Each point is reached from the start by the listed moves, each made once or not at all, plus a little noise. Say if it took an odd or an even number of moves. Then give how often each move was made.
(in the rows, 128 means zero)

Moves:
(1): [170 178 156 153  92]
(2): [ 92 160  79 153 138]
Start: [121 133 123 141 139]
Points:
[120 132 122 141 138] -> even (0, 0)
[164 185 152 166  99] -> odd (1, 0)
[124 219 104 194 112] -> even (1, 1)

Moves:
(1): [151 143 102 112 165  89 142 122]
(2): [115 181 105 136 133 122 126 147]
(3): [169 148 158 157 132 179 139 121]
(4): [137 128 113 176 130 119 160 134]
(5): [115 140 189 122 183 112 153 155]
(6): [132 111 112 106 112 144 130 161]
Start: [124 146 103 119 127 125 137 119]
Points:
[131 225 105 154 231  52 206 162] -> even (1, 1, 0, 1, 1, 0)
[172 147 118 124 117 192 150 144] -> even (0, 0, 1, 0, 0, 1)
[180 175 154 112 209 137 189 167] -> even (1, 0, 1, 0, 1, 1)

Moves:
(1): [154 123 125  86 124 135 116 163 125 152]
(2): [132 166 143 121 107 100 116 144 135 110]
(3): [113 107 180 111 120 138 115 129 121 134]
(4): [132 105 113 130 121 109  93 134 105 129]
(5): [128 124 135 158 153 122 158 147 123 115]
(6): [133 145 132 135 109 130 132 128 130 152]
(7): [134 101 144 143 134  98 142 123 146 150]
(8): [ 91 130 122 123 105 125 131 122 130 141]
(9): [126 117 130 126 139 133 125 141 150 150]
Start: [101 136 115 138 132 148 127 134 128 134]
Points:
[115  75 161 110 151 150  96 207 112 170] -> odd (1, 0, 1, 1, 1, 0, 0, 0, 1)
[ 83  88 178  95  98 138 116 173 163 249] -> even (1, 0, 1, 0, 0, 1, 1, 1, 1)
[114  74 150  83 125 152  64 194 115 187] -> even (1, 0, 1, 1, 0, 0, 0, 0, 1)

Moves:
(1): [150 105 147 135 121 131 119 171 139 122 122 160 137]
(2): [129 137 121 120 118 107 131 142 118 130 129 138 130]
(3): [112 144 136 129 140 122 145 130 136 130 139 142 110]
(4): [118 155 119 174 111 112 107 121 131 165 130 149 138]
(5): [138 139 112 128 168 126 120 122 136 129 150 110 133]
(6): [141 134 124 153 108 171 121 140 131  70 116 158 144]
(7): [119  94  92 141 140 121 128 119 110  84 114 129 129]
(8): [118 110 116 124 126 153 141 138  96 133 146  78 121]
(9): [124  99  95 113 117 111 162 123 142 149 133 137 148]
(10): [154 122 124 137 123 165 160 119 103 149 146 151  99]
(11): [145 102 148 126 132 132 124 122 121 143 153 137 142]
(12): [111 148 112 110 131 159 131 129 100 141 119 146 113]
Start: [129 126 111 115 159 130 108  93 136  96 108 142 139]
Points:
[173 116  67 148 158 114 146  73 121 198 180 196 166] -> even (0, 1, 0, 1, 1, 0, 0, 0, 1, 1, 1, 0)
[190  85  65 147 183 184 127  91  86  33 147 202 150] -> even (0, 1, 0, 0, 1, 1, 1, 0, 0, 1, 1, 0)
[186  12  62 128 198 152 151 100 116 103 161 196 157] -> even (1, 0, 0, 0, 1, 0, 1, 0, 1, 1, 1, 0)
[135  65  16 169 117 231 158  80  44 107 138 205 146] -> even (0, 0, 0, 1, 0, 1, 1, 1, 1, 1, 1, 1)
[110 118  78 113 171 124 123 145  97  59  86 222 116] -> odd (1, 1, 1, 0, 0, 0, 1, 0, 0, 0, 0, 1)
[132  68   7 117 165 189 142 148  88  28 115 178 168] -> even (1, 1, 0, 0, 1, 1, 1, 1, 1, 0, 0, 1)

Moves:
(1): [113 156 120 117 142 118 157 147 122 136 140 136 125 118 114 111 120 147
 124 155]
(2): [ 99 121 122 100 133 129 126 135 123 130 127 122 136 102 105 106 123 125
 131 106]
(3): [118 127 132 139 137 118 145 127 133 121 138 112 120 127 118 111 139 138
 115 127]
(4): [128 142 127 134 115 123 155 128 115 116 159 147 136 125 140 108 115 136
 108 135]
(5): [140 132 125 134 158 142  87 119 115 133 103  97 132 128 152 165 113 117
 147 128]
(6): [102 124 128 105 118 123 125 128 144 117 123 129 134 113 108 113 130 126
 132 140]
(7): [146 126 128 133 148 139 118 121 136 137 126 131 135 122 127 126 142 138
 124 113]
(8): [127 147 116 144 130 126 141 111 110 139 122 145 115 123 131 126 128 127
 122 146]
(9): [122 130 129 136 134 131 133 130 124 134 140 136 108 124 132 115 128 134
 124 140]
(10): [117 116 130 118 130 104 135 139 139 129 140 135 139 118 119 155 122 132
 126 127]
(11): [130 135 116 133 130 125 136 128 128 129 142 122 125 123 130 124 120 127
 142 143]
(12): [105 123  94 116 139 146 128 142 140 141 132 100 133 153 140 133 140 132
 122 146]
(13): [112 137  99 118 130 119 124 123 145 104 135 133 120 145 150 113 133 140
 138 131]
(14): [133 122 124 121 139 143 112 100 130 131 119 114 126 126 133 142 131 140
 147 127]
(15): [116 117 137 116 130 124 126 118 136 128 127 131 139 132 115 113 140 128
 142 133]
(16): [116 112 134 137 123 128 115 143 117 128 129 112 140 113 129 142 136 140
 133 122]
(17): [114 126 141 138 104 131 148 116 128 121 123 121 110 115 150 128 152 118
 133 152]
(18): [112 136 136 131 125 135 130 115 124 114 126 135 118 126 110 127 149 116
 138 137]
Start: [126 101 106 118 149 130 120 122 159 110 150 120 135 119 118 137 143 140
 123 152]
Points:
[ 16 115  78 104 195 116 131 106 151  79 176  61  99  46 121 133 175 177
 192 210] -> even (1, 1, 1, 0, 1, 0, 0, 0, 1, 1, 1, 0, 1, 1, 0, 1, 1, 1)
[  7 120  36 118 151 126 179 121 167  97 208  97 113  69 141  46 195 182
 111 215] -> even (0, 1, 1, 1, 0, 1, 1, 1, 1, 0, 1, 1, 1, 0, 0, 1, 1, 0)
[ 62 132  36 108 198 132 122 147 147 110 207  82 144 122 170 108 137 191
 151 230] -> odd (1, 0, 0, 1, 1, 0, 0, 0, 1, 0, 1, 1, 1, 0, 1, 1, 0, 0)
[ 19 161  43  77 199 103 158  89 153  74 187 108 128  56  91 102 129 175
 160 223] -> even (1, 1, 1, 1, 1, 1, 0, 1, 0, 1, 1, 0, 1, 1, 0, 0, 0, 1)

Moves:
(1): [129 121 128 154 157 107 123 109 117 101 120 113 136 107 105 156 135 120
 127 129 139 112 152 107 122 123]
(2): [124 121 121 116 114 155 133 128 150 136 131 151 146 130 134 125 119 134
 120 124 130 136 124 140 130 130]
(3): [137 125 121 123 132 118 118 120 120 119 128 127 130 129 137 127 134 134
 140 135 116 132 129 139 113 135]
(4): [126 103 130 133 150 131 132 132 119 115 154 126 130 148 115 140 119 127
 127 129 128 126 113 150 133 143]
(5): [119 139 112 136 132 140 122 131 132 144 128 120 132 124 118 143 136 117
 123 129 121 132 128 146 132 120]
(6): [125 125 132 131 140 146 132 126 120 129 133 143 127 120 132 132 140 102
 111 118 133 120 132 125 136 102]
(7): [144 120 137 123 128 121 124 137 122 126 138 123 129 125 128 120 121 127
 136 133 139 128 131 137 109 130]
(8): [131 118 122 134 123 119 108 145 149 120 110 128 124 129 136 149 152 125
 148 129 133 124 141 119 131  93]
(9): [129 137 124 136 116 137 134 127 140 139 125 125 128 130 135 134 135 127
 126 117 106 113 116 127 124 134]
(10): [114 124 133 127 103 139 126 142 129 157 140 120 132 130 134 121 139 131
 133 114 120 138 132 104 133 129]
(11): [117 120 140 116 117 145 131 126 116 124 124 124 129 147 132 120 119 121
 133 116 117 116 130 127 139 122]
(12): [130 135 122 115 127 131 136 130 136 107 123 132 124 125 124 139 131 136
 123 133 140 144 135 117 135 130]
(13): [117 134 131  97 127 137 113 129 129 130 114 127 108 136 115 129 117 136
 127 138 141 118 120 107 126 125]
(14): [139 132 138 128 114 124 133 123 128 123 132 127 135 125 125 130 130 131
 126 128 132 134 122 118 135 123]
(15): [116 125 123 130 136 139 139 158 133 112 126 134 140 138 139 114 155 131
 140 138 127 115 106 147 142 113]
(16): [139 123 133 138 136 122 137 134 114 124 125 148 145 133 132 121 125 117
 134 117 113 139 129 114 126 116]
(17): [135 128 128 124 135  77 132 141 110 117 143 129 139 139 137 168 115 121
 155 121 126 137 132 130 121 122]
(18): [138 135 128 130 140 113 138 107 134 134 127 121 130 129 118 112 140 134
 148 131 119 125 132 125 140 130]
(19): [132 138 123 111 135 144 113 143 125 140 116 134 130 131 132 134 124 154
 134 105 139 116 129 139 118 126]
(20): [135 111 146 108 118 127 124 139 124 118 108 125 121 120 123 119 118 133
 148 138 147 120 121 121 138 124]
(21): [134 150 133 133 115 119 138 111 104 103 112 131 123 138 117 153 127 131
 156 131 138 121 122 138 131 128]
(22): [133 113 123 116 125 134 120 129 131 115 108 142 140 135 128 116 124 124
 125 111 131 127 111 126 116 143]
(23): [122 144 143 147 156 119 119 128 140 115 144 146 136 122 128 142 119 115
 137 103 114 101 137 144 140 128]
(24): [132 131 130 150 126 119 121 136 126 146 131 124 136 123 122 130 121 120
 116 122 117 107 138 123 128 158]
Start: [122 118 128 128 103 110 128 120 105 140 142 139 120  98 137 130 122 156
 134 142 126 125 133 122 134 123]
Points:
[123  78 129  96  56 120 147 186 105  77 134 170 169 177 156 192 140 154
 221 102 123 113  91 146 141 102] -> even (0, 1, 0, 1, 0, 0, 1, 1, 1, 1, 1, 1, 0, 0, 1, 0, 1, 0, 0, 0, 1, 1, 0, 0)
[126  76 125 135  80 141 116 148 134 138 173 168 153 109 143 172 154 145
 129 123 126 133 149 109 156 112] -> odd (0, 1, 1, 1, 0, 1, 0, 1, 0, 1, 0, 1, 0, 1, 0, 0, 0, 0, 0, 0, 0, 0, 0, 1)
[148 111 171  62  87  99  88 179  67  70  82 194 140 134 158 206 118 145
 249  58 131  64 131  91 121  60] -> even (0, 0, 1, 0, 0, 1, 1, 1, 1, 1, 1, 1, 1, 0, 0, 1, 1, 0, 1, 1, 1, 1, 1, 0)
